Each row is a point. A path goes straight from each point to the next, and from the last back to the first. The post is the endless flat space through its rows: a point in 2 columns, a line in 3, a plane in 4, and so on, so that a path can go around it. How many times does the path go around the post? Going back the other way cancels.

Post:
[[-9  6]]
Path (9 x 2):
[[ 35  15]
 [ 10  -5]
 [-15 -18]
 [-45 -12]
 [  8 -52]
 [ 46 -14]
 [  8  46]
 [-34  33]
 [-10  30]]
Times around: 0

Post:
[[-12  24 -45  -9 -12  64 -65 -32]
 [ 17 -11  18  -3 -56 -35  79 -79]
 [-14 -16  27  13   0  -2   5 -31]
 [-17  -5 -70 -21  36  49 -12  21]
 [ 14   8  -8   7  39 -55  -9  24]
 [  0   7   4 -32  58 -25 -46 -11]
 [ 17  -9  48 -23 -31 -43  40 -11]]
Path, 26 rows:
[[-34  21 -39   3  19 -17  12 -50]
 [  9  -7 -13 -40   0 -78   1  21]
 [  1  -5 -16  -2 -11  -6 -24 -16]
 [ 27 -26  16  -1  19   2 -11 -41]
 [ 20  12 -24  27 -18  62   7   5]
 [-20  42  -5 -21  44  23   9 -28]
 [-26   3  26 -45   0  35 -22 -24]
 [-13   5   2  -7  10 -34 -24  -6]
 [ -3 -57  -3 -54  23 -42   4  -9]
 [ 45  12  -4  -3   0 -16 -58  -5]
 [ 32  11 -21  21  -5  13 -12 -22]
 [  3  10  21   4  -8   7  -2   5]
 [  5  55 -14 -35 -21 -32  -1   4]
 [-27 -10  -3   5  39 -37 -28  -5]
 [ 24 -28  -1 -35 -33 -59  14  31]
 [ 25 -39  -2 -29  17 -17 -18 -43]
 [ 34  -8  13   4  59 -10 -15  24]
 [  1  19  22  29 -39  13  31 -23]
 [ -4  30 -30 -36  -5  23  -5 -43]
 [-36  -2 -10 -27  31  -9 -17 -38]
 [-35  45 -37   1  -2  18  14  24]
 [ 22  16  18 -26  15 -43  26 -15]
 [ 36 -14  15  -1  -4  25   5  -3]
 [ 23 -60  31  12  51 -15 -12  37]
 [ -4  -7   7  -1  18  20  28 -45]
 [-22  -1  29  15  -1   5  40  35]]
Times around: 3

Post (13 x 14):
[[ 23 -60  29 -38 -50   6  14 -95  39  -3   9  17  37   4]
 [ 12  -6 -12 -17  -3 -26 -27   7 -39 -17  39  34  -2 -51]
 [ -5 -16 -31   9 -32 -21 -43 -30  34 -22  10  29   7 -67]
 [-18  -7  21 -18 -12  40  -5  34   4  22 -20  27 -31  13]
 [  7   5  14  57 -19  49  36   5  27  31  11  25 -33  35]
 [ 53 -46  54 -31  -4 -10 -34 -82  49  47 -49  -3  36  12]
 [ 10  15 -20 -19   0  29 -15  -9  12  12   2  42 -20  39]
 [-16  45 -22 -24  19 -24   7  37  25   3   8  31  -5 -19]
 [ -7   2  -9   1 -43  -8  21   9  -2  33  -9  39 -29  60]
 [ -9 -12 -22  -6  -1 -18 -11  10  14 -23  39  15 -57 -12]
 [ -1 -13 -29  -5  13 -29 -10  22  -5 -49  -3  40  -6 -12]
 [ 21 -74 -24   3 -17   2 -52 -27  14  -6  43 -10  53 -36]
 [ 31 -37 -21 -20 -33  12  -5 -48   3   6  -7 -25  13 -17]]
Path, 13 rows:
[[ 28  20  18 -15  14 -29 -49   6  45   3  10  85   1 -32]
 [ -5 -10 -46 -32   3  19   1 -24  22  13   7  48  24 -22]
 [  2 -36  53  18   8  52  11 -41   5  12 -21   0 -22 -24]
 [  2 -18   4  39 -24 -21 -51   6 -45  27  53  -2 -16 -11]
 [  7  -2  -8 -18 -37  15   2   3  -9 -16 -40  22 -17  16]
 [ 35  -5 -61   7 -21 -19  19   6 -31 -23  21  20  17  30]
 [ 20 -20  -9   3 -37  15 -80 -20   0 -13  45 -12   7 -37]
 [-34 -19  10 -25   9 -23 -18  19  25  -5 -41  18 -18   9]
 [ 12 -49  -7 -21  17   4   6 -16  10   3  15  15 -17  22]
 [ 28 -43   9  23 -11  19  24 -12  11  12  -5  14  -3  29]
 [ 23 -25  12   4 -30  57 -39 -24  27  11 -22  26  -6 -18]
 [ 22 -46  36  21 -33 -12   3 -35 -11 -11  14  16 -22  11]
 [-21  -7 -36 -16 -78  51  -7  11  -9  -6  23  25 -17   6]]
Times around: 0

Post, 17 rows:
[[-27   1  35 -17   0  23 -66  38   7  17 -25  38  -5  -2 -22  14 -25 -57]
 [ -8   4  16 -31  24 -24  12  -8  24   3  15   5  46  49 -26  92  37  18]
 [ 26  15 -45   2  -7 -13 -17  64 -37 -35  20  42  22 -18 -20 -35 -24  -1]
 [  2   6   7 -34  -6 -45  35 -15  22   6  36  43  30  16 -18  -1  -6 -35]
 [-10  -6  48   5   4   8  37 -18 -10  11  -1  -5  49 -10 -27  62  11 -34]
 [ 17 -42  -5 -29  27  -6 -44  19 -29  42  -7 -31  75  26  22  16  -4 -16]
 [  5   5  29 -12  64  44  15  27  -2  14  -7  65  55  27  -9 -68 -24  46]
 [ 11  -6 -22 -45 -14 -32 -35 -29 -13   8  -6 -14  34 -29 -59  -1 -18  -9]
 [ 17 -24 -12 -28  12 -39  37 -22 -61 -16   7  -1  19  13 -17 -56 -25  35]
 [ 22   3 -22  21  46  31 -20  21 -25 -25  -3  19  22  45 -43  23   5 -59]
 [ 35 -24   3  45  -8 -38   8   5 -11  32  51 -60  16 -13 -19 -23 -34  42]
 [-35  39 -22 -18  24 -13  16 -35   0 -48 -48  58  30 -14 -13 -20 -32 -22]
 [  4  26 -21   8 -25  29   5  33   8  30   4  44 -16   3   6  -1  28 -52]
 [  8 -41  31  41 -43  13  48 -54  -4  10  -2   9  46  49 -27 -25 -32  28]
 [ -8  15   7   3  28   6  35  53  23  -9 -40 -13  33   5 -59  36 -36  -8]
 [ 27 -19  36  26 -17 -44   7   1 -11  25  10 -19  35   0  -2 -50  26 -15]
 [-20  12  -5 -23 -30  40  35  43  23 -31  54  -9   2   3 -12 -17  -5  19]]
Path:
[[ 43  -6 -41  61  13 -30 -21   5 -32 -60   1 -24  48   9   8  15  14 -35]
 [ 17   5 -13 -16  -5   1  21 -15  -7  71  38  51  10 -15  -3  -6  19  41]
 [-15   1   2   9  26 -17  32  15   5   8  14  29  34  25 -40 -16 -20  -9]
 [-14  12  22   0 -26  -8   4  10   7 -21  27  10  61  -1 -11  26 -16  12]
 [ 18  33  -5 -26 -11 -19  20  27 -21   2  -2  12  22 -30 -22  11  -5  12]
 [ 26 -44   0   3  -4   6   7  34  11 -12 -38  34  76  25  -3  -8 -34 -11]
 [-25 -17  56 -15   2  14  27 -13  -9   6   4  56  22  -6 -13   0  28  50]
 [ 23 -34   3  11  10 -20  11   4  -1  -1  19  23  35  -6   0  -4  20  15]
 [ 13 -11  -2  20   4  15 -24  -4 -17  -9  17  26  13   2 -15  -8 -38   2]
 [ -1 -47  -8   0 -26 -20  34  51  25  39  25  35  44  18 -32  -2 -25   7]
 [  9 -44  25  -4  12 -32 -22  46   2   2   3  22  44  37 -32 -49   7  22]
 [ -6 -26  12 -42 -20 -33  28 -33  -1  16 -37  47  32 -38 -19   5 -38   2]
 [ 26  26  -7  25 -22   7  26   9  13 -43 -20  10  24  17   3  13  50  27]
 [  5  13  28 -12  30  14 -25   5  -2 -41   0 -27  54  19 -34  43 -31  -6]]
Times around: 1
